Each wall is flat, endless, passes through zero and stands at right angles to its row. A trip goes straight from one point to another. Which walls does it cross, in order?

Walls:
(1): [ 4.0 -5.6  1.9]
(2): [ 0.8 -1.8 -3.2]
(3): [0.7 0.2 3.1]
(4): [-2.3 -2.0 -3.4]
(5): [0.9 1.0 1.4]
(6): [-0.1 -5.0 -8.3]
(7): [ 0.7  1.2 -1.5]
(8): [-1.2  5.7  0.1]
Trips:
[-1.0 -0.5  3.0] to [-2.5  3.3 -1.0] => 8, 1, 7, 3, 4, 5
[-4.0 -0.1 -1.7] to [ 1.6 -2.0 -1.4] => 8, 7, 1

Walls:
(1): [ 7.9  0.4  2.2 -2.3  0.1 -1.0 -1.2 -0.8  2.7  0.4 -3.1]
(2): [ 2.1 -4.8 -1.6  0.0 -5.9 -1.5  5.7  2.6 -4.1  0.1  6.5]
(3): [-0.9 -0.5 -2.1  0.2 -0.5  1.4  1.3 -2.5 -0.4  2.1  2.2]
(4): [-2.4 -0.1 -1.1 -1.4  2.5  1.2 -3.2 -0.5  2.7  3.8  3.0]
(5): [ 0.1  2.1 -6.8 -2.2  2.6  5.9  1.0  0.0  2.0  3.8  5.1]
(6): [ 0.9  0.7  0.5  0.5  0.5  4.3  2.6 -1.6  0.4  0.8 -1.2]
(7): [ 4.4 -4.0  6.2  2.1  3.0 -1.5  0.5  0.2  4.0 -1.2 -1.2]
Trips:
[-2.0  1.3 -1.0  2.9 -1.1  2.7 -0.4  2.2 -1.2 -0.4 -1.6] to [-4.8 -0.9  4.6  0.0  2.4 -2.2  3.2  1.7 -1.7 -4.6 -3.7] => 5, 7, 6
[-3.6 -1.9  2.0  2.5  2.7  1.2 -7.2  1.2  0.3  2.9 -1.0] to [-0.7  0.7  2.4  7.3  1.7 -2.0  3.2  2.0 -2.4  4.2  2.1] => 3, 2, 6, 4
[ 1.5  1.3 -1.6  0.0 -0.2 -5.5 -0.4 -3.2 -1.5 -2.2  2.3] to [ 1.8 -3.2  1.6  0.0  0.2 -0.6 -3.7 -2.3 -5.6  1.3  0.5] => 7
[ 1.9  0.4  1.6 -4.1  1.2 -4.3  0.9 -1.7 -2.9 -4.3  0.4] to [ 0.7  4.4 -1.2 -4.2  0.3  2.0  2.9 -3.3 -1.0 -0.8 -1.8] => 7, 2, 6, 5, 3
[-1.7 -1.0 -1.1  2.3 -2.4  1.3  0.9 -1.2 -1.7  1.2  1.0] to [ 2.8 -0.3  1.7 -0.6  3.6  2.2 -2.5 -3.1 -3.7  2.5 -0.3] => 4, 2, 1, 7
[-5.2  5.5 -1.8  0.0 -1.1  0.9  0.3  4.3  4.5 -3.4  2.1] to [-0.5  3.1 -8.4 -2.1  0.2 -5.1  1.8  4.4 -0.1  1.8  1.6] => 2, 3
